Each row is a point. Each copy is the shape, with its points in the same order, stretched, turned, moved and blurred by noise. Some copies are also mirrored. Which?

Shape (7 x 3):
[[-27 -25 -17]
 [  9  32  40]
 [  5  33 -18]
 [-43 -26   9]
 [-17  -3  -6]
 [-16 -30 -18]
 [ 44  34   3]]
Copy 1, 7 rows:
[[ 10 -31  -3]
 [  4  34  60]
 [  9  44   4]
 [ 21 -42  21]
 [  9  -6  11]
 [  0 -28  -4]
 [-19  56  27]]
Copy 1 is: mirrored
Copy 2:
[[  3 -27 -33]
 [ 15  17  51]
 [ 54   8  -4]
 [-16 -42  -5]
 [ 15 -15 -10]
 [  0 -16 -38]
 [ 43  49   8]]
Copy 2 is: mirrored
Copy 3 (7 x 3):
[[-14 -24   5]
 [  0  50  24]
 [-26  28 -17]
 [-13 -23  31]
 [-18  -2   4]
 [ -6 -27   2]
 [  3  48 -23]]
Copy 3 is: only turned

Shape, 9 rows:
[[  3 -35  19 -28]
 [-18 -10 -48  23]
 [ 32 -14  30 -26]
 [-11  -7 -17   8]
 [-24 -25  18 -13]
 [  7  20 -25 -20]
 [-26 -11 -16  10]
 [-15 -14  -8  28]
 [ 38  40 -12  11]]
Copy 1:
[[-18 -38 -11   0]
 [ 23   0 -17  42]
 [  4 -35  14 -22]
 [ 19   1  -1  23]
 [-28 -23  -4  13]
 [ 21  31  -6  -9]
 [  0  -2   6  33]
 [  3 -11  16  45]
 [ 45  24  45 -10]]
Copy 1 is: only turned
Copy 2 (9 x 4):
[[ 26 -38  21 -27]
 [-29 -18 -45  14]
 [ 49  -6  32 -28]
 [-10 -18 -19  11]
 [ -2 -38  18  -7]
 [  2  13 -17 -44]
 [-24 -19 -18   2]
 [ -9 -20 -11  26]
 [ 22  60 -17  -8]]
Copy 2 is: only turned
Copy 3:
[[ 10 -38  16  -2]
 [-14  18 -40  -5]
 [ 40 -22  28  15]
 [ -8   2  -8  -2]
 [-18 -26  18  -2]
 [ 20  15  -5 -19]
 [-22   1  -9   1]
 [-23   5 -11  20]
 [ 40  38  -1  11]]
Copy 3 is: only turned

Shape:
[[ 19 -11  19  -8  15  -9  15  -8]
 [-21  54   7  14 -11  38  -5  -4]
 [-14 -15   3   7 -17   5  25 -30]
 [ 10 -12  12  21 -15  19  -2 -17]
 [ -5  -8 -14  -5   8  18  30 -51]
 [ -2  32  -6   2 -12   6   9   5]
 [-16  25  34  -2 -24  14 -11  -7]
 [-25 -19   1  11  32   3  16 -51]
 [-12  21  25   0 -19   7   9  34]
 [ 23 -11  16  -8  -9 -43   9 -15]
 [-12 -17  -1 -19   9  15   4 -35]
 [ -6  17   4   5 -22  -7 -19  26]
 [-21  39   1  -1 -20  39 -10  10]]
Copy 1:
[[  9  -5  30  12   6 -26  15  -6]
 [ -9  34  20 -23 -30  47  27 -17]
 [ -9 -25  32  14  -3  23  -5   0]
 [  5 -14   0  21  -7  15  21 -14]
 [ -2 -31  51  -2  28  28   7  -5]
 [  1  31  21  -4 -11  17  -2  -9]
 [-14  15  10 -19 -43  12  16 -21]
 [-33 -31  35  -2  34  19  23  -4]
 [ -1  31  11  -1 -47   0   4  10]
 [  2  -5  21  16   7 -40 -15 -33]
 [ -2 -32  26 -18  20  17  11  -1]
 [  1  38 -20  -4 -22   5  -5  -3]
 [ -1  29  12 -26 -33  46  16   4]]
Copy 1 is: mirrored
Copy 2, 13 rows:
[[ 19   3  21  -4  -9 -15  13   8]
 [-18  46  -3 -18  -9  55 -31  -2]
 [ -5  21  -5  21  -9   9  19 -16]
 [ 23  12   7  16  -1  24  -5 -11]
 [  3  29  -2  -4  -3   2  30 -39]
 [  2  33 -14 -15 -12  22 -12  14]
 [-11  21  10   3 -34  31 -28   1]
 [-15  23  16   8  20 -18  16 -38]
 [-14   9  -3  -6 -19  31 -13  34]
 [ 30  13   9  15 -27 -34   4  17]
 [ -1   3   1  -6  -8  -5   9 -36]
 [  6  10 -17  -2 -10  17 -37  27]
 [-14  24 -17 -22 -14  54 -31  -1]]
Copy 2 is: only turned
Copy 3, 13 rows:
[[  9   9  29  10  23  14   9 -10]
 [ 12  60 -13   1 -13   2 -17  52]
 [ 16   5  -6  17   6 -25  19  19]
 [ 19  13   0  44   8   3  -6  23]
 [ 23  17 -23   5  38 -33  24   6]
 [ 10  34 -12  -3 -16  13   3  16]
 [ 21  32  24   8 -21  -5 -23  37]
 [-12   6  -2   3  45 -42   6  17]
 [  9  23  25   0 -30  25   1  40]
 [  1   0  27  18  -6   1   8 -35]
 [ 25  -5  -3  -3  32 -22  -2  12]
 [  2  10   6   4 -39  29 -21  17]
 [ 25  36 -14  -7 -19  11 -19  52]]
Copy 3 is: mirrored

Shape:
[[-12   5  -2 -14  -9  -3  31 -14  12  -6 -60]
 [-20 -30 -11 -17  13   9  -7 -30  -8 -17   9]
 [ 18  -7 -16   1   9   9  -4 -27 -19   1  -4]
 [ 11 -42   8 -13   9  -9 -13  36  21 -18  20]
 [ 12  -5 -13 -17  14   7  52 -27   0  13  21]
 [ 13 -13 -17 -17  -7 -37 -14 -18   7  -4  29]
 [ -4  -6  -5 -16  13 -18 -16  15 -12  -5  30]
 [ -5   4 -15 -13  11  10  -1   7  14 -17  17]
 [ 18   9   3  -6  12 -39  21 -21  -5 -16  27]
 [ 17 -12   6 -14 -11  -3   4 -23 -18 -17  20]
 [ 14  13  15  13  -1 -19 -16 -23  14  -2 -10]
 [-43  -9  -5  24   8 -20 -15 -25  -4  34 -32]
 [-19 -13   0 -19   7   4  18 -15   5  -1  -5]
 [  0 -12   8  19  10   5  20   5  21  -8  -3]
 [  9 -17  11 -24  18   9  -6   2  21  -8 -15]
 [ 10  -3   0 -21 -14   9  17 -21 -15  22  18]]
Copy 1:
[[-15  -2  13  -4   0  16 -15  -8  13  32 -51]
 [-19   5 -12 -18  -6 -16  20 -22  17  -1  23]
 [ 17  11  -8  -5  14  -5  11 -19   7   8   8]
 [ -4 -16 -15   1  -1  -9  22  36  17 -38  10]
 [ 12 -15  31 -28  -9  14  25 -19  20  17  12]
 [ 24  28  -4  -2 -28  -8   0   7  15 -21  23]
 [  7   8  -8  -8 -11   2  11   2  -8 -32  22]
 [-14  12  -6  -6  -6  22  25   2   6 -10   8]
 [ 22  25  33 -11 -11  -9   8   3   6 -17   4]
 [  7  16   8  -1  -8 -29  20   0   0   1  18]
 [  5  30  11  11  18  -4 -12  14   9  -2   3]
 [ -9  -5  -8   7  13  12 -42 -39  16   3   0]
 [-18  -8   9 -15 -10   5   6 -10  14   9  -1]
 [-13 -14  14   8  17  12  16   5  21  -7  -5]
 [-11   1 -11 -16  13   3   8  22  10   1  -2]
 [ 13  -5  15  -7 -14  -1   9  -5   0  25  27]]
Copy 1 is: mirrored
Copy 2, 16 rows:
[[ -9  33  -5   0  28  46   1  -2 -10 -21  33]
 [ 19 -31  12 -34  13   7   3 -35  20   2  15]
 [ 37  -7  -4 -21  14  -1  -4 -17  -5 -21  -7]
 [  6 -29  27   8   9 -20 -17  20  14  16   5]
 [ 31   9  -2   0  12 -16  33 -19  36 -31  21]
 [ 27 -22 -24  -5  -8 -23 -34 -18  10  -6  26]
 [  9 -16  -6 -23   3 -42 -23 -11  17   3   1]
 [  5  -7   0 -19  14  -2 -23  -4  33 -10  -5]
 [ 22   4  -8   9   4 -29 -26 -37  21 -24  21]
 [ 23  -8  15 -12 -17  -8 -15 -32   5 -29  13]
 [ 23  14 -14  14  -4  14 -31 -23  -7   3   3]
 [-10  -2 -47  -5  32  21  16 -29 -25  26   9]
 [  0   1   1 -19  14   6  16 -13  19  -2  23]
 [ -2   2  10  20  21  10   6  -3  11  -6   0]
 [ 24   5  21  -9  12   9  -4   6  18  12  12]
 [ 22   5  -3 -12 -19 -14  17 -14   8 -23  15]]
Copy 2 is: mirrored
Copy 3:
[[ -3  -5   2  10 -22 -13  10 -28  -8 -35 -46]
 [-27 -14   1 -13 -18  27  -4 -14 -20  -4  23]
 [ 30  -3  -5  -1 -21  19  -8  -7  -3   2  18]
 [-36 -23   9 -26  24  -1 -15  24  23 -22  23]
 [ 12  29  -2 -31  -9  42  19  -7  30  -4   2]
 [-12   4   9 -23 -29 -12  -6  15  15   1  43]
 [ -8   6  -5 -24   5  -6 -11  29 -11   6  37]
 [-16  -3 -15 -10  -7  15  -6  28   3  -5   7]
 [ -2  42   2 -11 -11   0  -1   6  22 -14  39]
 [  7   8  18 -10 -21  18  -4  11  -4 -20  36]
 [  9   8  16  34 -18 -16 -11   2  17   4   9]
 [  2 -14  -2  30  -7 -26  18 -37 -23  35  -6]
 [-17   0   5 -12  -9  14   8 -10  -7  -9  -8]
 [-12  -5  -2  13  15  13  13  -2  27 -13  -5]
 [-16 -12  15 -10  -2  11 -23   0  12 -11 -14]
 [ 27  11  22 -17 -20  22  11  12  -2   7  11]]
Copy 3 is: only turned
